Every row gives one point. Examples show where two turns around zero, p and q, send a point. Write where each new point lands after one turn and then the other. Backwards means that the second turn is done in reverse. Each puzzle has new turns, and all numbers are rounded.
In the rows, zero is written as 128.

Turn p:
[130 161 174] => [110 180 143]
[149 167 116] => [126 154  90]
[104 146 100] => [100 111 104]
[194  67  88] => [218  92 113]
[109 115 151] => [117 127 159]
[ 83 112 139] => [ 97 106 159]
Turn q:
[109 125 160] => [121 159 109]
[ 68 187 117] => [144 103  49]
[166 101 145] => [128 152 172]
[181 116 135] => [147 139 178]
[122  82 137] => [ 88 146 145]
[121 157  73] => [139  68 115]
Where do these land?
q, then p: [105 165 156] => [141 122  78]
p, then q: [134 158 183] => [172 137  84]
p, then q backwards: [124  86 102] => [142 151  87]
p, then q backwards: [149 102  71] => [116 184  95]

Turn p:
[ 93 140  79 116 135 171] => [106 151  91 105  75 138]
[131 119 168 129 110 169] => [153 101 149 148  91 118]
[147  91 145 143 170 168] => [182  93  95 119 117 116]
[137 154 136 125 122 159] => [144 137 135 143  99 148]
[147 141  53 129 114 134] => [116 197  92 132 123 119]
[144 144 157 120 139  64] => [126 122 164 124 190 149]
[ 88 131 134 160 112 128] => [ 89 102 119 151 117 130]
[137 103 152 100 121  31] => [107 122 181 102 212 105]
Turn q:
[101  81 112 144 142  80] => [ 87 151  92 102 116  87]
[180 160 161 142 178 135] => [145  54 142 144 159 108]
[120 166 155  95 111 172] => [141 123 182 150 123 171]
[155 124 153 153 127 149] => [134  87 113 127 131 150]
[140 165 119  92  51 170] => [192 158 157 142 104 191]
[109 124  88 137 135  99] => [121 164 106 134 135  97]
[103  84  88 137 167 115] => [ 87 158 102 102 163 100]
[109 102 116  83  96 108] => [131 174 145  92  97 126]
[135 147 160 169 143 123] => [116  84 113 159 122 122]
Where do these land?
p, then q backwards: [167 132 169 171 117 110] => [145 190 121 142 150 153]
p, then q: [113 100 158 165 172 113] => [106 138 107  73 163 118]
p, then q: [180 109 144 134 138 132] => [156  91 112 115 143 102]
p, then q backwards: [137  96 118 169 146  86] => [147 126  99 165 177 135]
q, then p: [ 84 134 110  71  87 155] => [146 122 167 163  86 183]
p, then q: [112 162  91 106 107 174] => [159 156 135 168  97 165]
p, then q: [103 164 107  79 130 126] => [131 142 181 148 115 162]

Turn p:
[139 159 106 153 123 135 168 131] => [139 134 150 114 172 155 130 109]
[142 141 129 116  98  99 111 150] => [157 121 127 159 141 117 116 155]
[142 135 125  66 106 155 148 104] => [180 129  93  84 122 112 125 118]
[108 117 125 113  87 104  80 159] => [134  90 103 169 127 112 127 175]
[128 128 106 169 206 103 104 106] => [ 50 176 140 146 137 116 109 106]
[138 106 144 225 195  60 111  71] => [ 43 201 189 186 125  99 166  96]
[152 112 145 119 121 168 107 145] => [146 107 111 140  91 145 110 108]
[123  71 107  90 113 174 148 132] => [137  67 108  84 105 109 127  99]
[116 144 150 100 138 142 181 152] => [151 127 154  73 120 150 115 148]
[ 92 168 141 129  94 140 123 129] => [143 129 105 125 141 165 156 164]
Turn q:
[150 156 163 137 144 132  96 131] => [106 112 154 120 144 128 125 174]
[157  81  77 171 107 105 166 149] => [164 111  67 127  64 157 134 118]
[146  69  56 125 162 102 158 145] => [171 163  66 102  83 150  88 111]
[133 134 141 121 112 152  94  85] => [127 109 182 137 144 145 119 118]
[145  67  84 108 100  99 154 182] => [185 157  89  96  64 121 153 112]
[143 204 131  73  90 104 173 130] => [113 189 149 203 110 103 169 149]
[101 145 190 120 140 130 134  96] => [103 107 152 151 164  79 111 126]
[117 135 160 133 151 174 116 124] => [130 108 138 122 186 125 123 139]
[ 96 139 143 146 138 118  86 115] => [ 81 110 146 104 142 128 119 117]
[ 91 149 136 146 137 164 105 124] => [101 113 133 119 179 142 138 115]
Where do these land?
q, then p backwards: [ 86 199 148  80 123 119 168 110] => [147 129 108 177 149  59  91  85]
p, then q backwards: [ 66 134 180 109  98 115 156 106] => [169 138 137 125 100 127 103 206]
p, then q: [184 127 124 137 122 132 103 104] => [103 102 137 156 109 164 104 133]
q, then p: [157 125  97 194 155 120  95 143] => [127  59  80 104 116 139 108 123]
p, then q: [ 94 113 107  90  99 119 151 134] => [160 163 112 101 101 101 115 132]
q, then p backwards: [182 113 125 150 204 130  96 128] => [102 172 126  75 150 136 133 195]
q, then p backwards: [100 149 172 112  98 167 166 183] => [108 124 105 137  66  84 132  69]
p, then q: [128 110 113 136  98 101 162 117] => [137 125 111 137 114  89  96 146]
p, then q: [148 137 121 147 150 153  56 150] => [101  94 126 108 141 191 141  94]
q, then p backwards: [147  88  88 162 149 163 113 108] => [142 159 120 117 116 189 141 169]
p, then q backwards: [116 114 133  92 113  89 142 125] => [145 117 173 110 133 121 130 155]

Turn p:
[169 123 124 132  85 143 162 118 143 120 127] => [148 158 129 128 163 114 167 109 117 104 138]
[155 148 147 137 141 202 137 121 118  89  96] => [197 121  82 134 132 172 147 116 133 114 147]
[141 127 134 147 144 121 116 115 133 173 116] => [106 121 134 113 109 124 140 133 151 128 167]
[120 123 104 169 145 156 110 160 118 129 133] => [157 123 133  89 107 136 125 121 162 149 109]
[120 160 157 145 124 141  79 140 155 149 161] => [126 145 161 149  91 148 104 122 177 103 130]
[126 124 154 110 126  98 143 133 113 119 141] => [100 112 121 144 152 122 112 116 119 119 116]
[ 88  82 131 134 146  97 112 126 116 123 103] => [101  82 151 112 127 146 125 142 105 165 119]
[147 145 125  98 105 122 101 160 131 129 134] => [127 154 135 121 110 124  97 106 109  98 122]
[121 103  90 152 125 132 119 141  91 139 156] => [147 106 146  96 119  86 125 121 143 146 103]
[128 108 110 152 169 120 147 129 144 131 137] => [110 129 114 119 123 125 155 125 149 171 117]
[139 122 106 113 134 123 114  90 130 122 121] => [136 128 130 145 113 111 136 131 101 149 152]
[102 152 128 133 123  93 156 112 127 118 116] => [112 136 125 139 169 127 110 159 125 146 135]
[107 145 153  43  98 114 168 119 145 124 124] => [ 96 146 104 171 151 126 122 164  73  77 109]
Turn q:
[168 107  91 103 114 110 121 134 139 125 121] => [ 91 154 142 123  94 105 127 142 133 102 130]
[169 156 139 120 112 135 117 131 120  87  99] => [135 162 154 140 132 120 165 119  91 104 138]
[129 133 143  97 103 145 133 134 100 149 134] => [117 117 127  96 120 122 148 100 120 146 150]
[154 145 125 122 110 129 124 135 142  69 140] => [114 151 138 164 145 103 137 134  93 111 150]
[149 141 118 105 121 151 108 137 105 150 154] => [110 120 119  97 113 130 154 145 114 139 160]
[100 141 120 140 107 128 113  72 119 130 140] => [111 128 123 107 157 145 108 133  94 154  96]
[ 98 143 136 113 189 110 128 142 102 123 138] => [163 132 152 129 144 144 118 149 163 166 159]
[110 130 140 173 135 124 107 137 179 122  91] => [156 145  98 161 138 162 111 121 134  87 101]
[115  96 144 136 118 104 122 112 137 121 138] => [113 142 111 136 147 114 117 119 147 140 102]
[104 158 133  99 105 148 155 141 159 139 123] => [137 113 118 132 106 134  98  86  99 128 158]
[141 115 135 116 214 113 162 140 145 154 143] => [175 117 133 152  80 115 117 164 179 162 135]
[144 114 114 182 104 122 141 118 103 150 129] => [125  95 124  99 144 109 140 141 130 100  85]
[111 151 121 148 110 116 118 117 117 122 139] => [129 127 125 111 163 130 114 136 108 124 124]
[ 99  63 132 138 149 160 142 142 126 150 103] => [114  89 126 147 111 161 138 103 186 130 104]
Where do these land?
p, then q: [114 115 149 138 143 113 138 129 107 143 124] => [110 124 121 143 123 141 114 121 160 137 126]
q, then p: [139 107 142 124 116 130 137 132  99 105 143] => [ 91 120 120 137 145 127 136 144 140 144 124]
q, then p: [117 112 149 185 139 123 145 119 221 137 135] => [173 153 164  68 123 133 130 106 115 187 167]
p, then q backwards: [136 132 115 122 146 122 141 110 129 112  90] => [121 155 144 118 129 145 106 123 131 130 158]
q, then p backwards: [120 133  50 140 143 122 122 116 133 127 134] => [ 66 145 145 112 113 110 108 139 125 154 109]
p, then q backwards: [109 130 119 103 122 106 139 126 112 122 119] => [126 142 112 141 115 124 130 107 136 119 154]
q, then p: [123 117 126 110 149 156 144 144 104 132 121] => [117 121 142 141 136 129 166 127 139 106 115]
q, then p: [114 118 146 121 145 126 146 118 169 129 147] => [132 139 164 102 116 114 130 127 142 140 153]
q, then p: [117 142 145 128 138 139 100 115 115 116 143] => [129 124  98 114 113 115 132 137 153 122 125]
p, then q: [160 128 138 117 125 134 132 122 107 155 148] => [111 145 137 143 147 103 101 138 127 132 113]
q, then p backwards: [111 132 140 128  92 139 146 115 116 133 119] => [148  98 132 127 124 112 126 148 109 110 127]
p, then q: [168 186 148 140 148 125 143 190 142 115 113] => [108 141 136 141 109 180 103 167  64 140 145]
q, then p: [135 112  97 107  58 128  31 127 110 137 129] => [158 134  83 159 118 128  83 209 111 133  69]
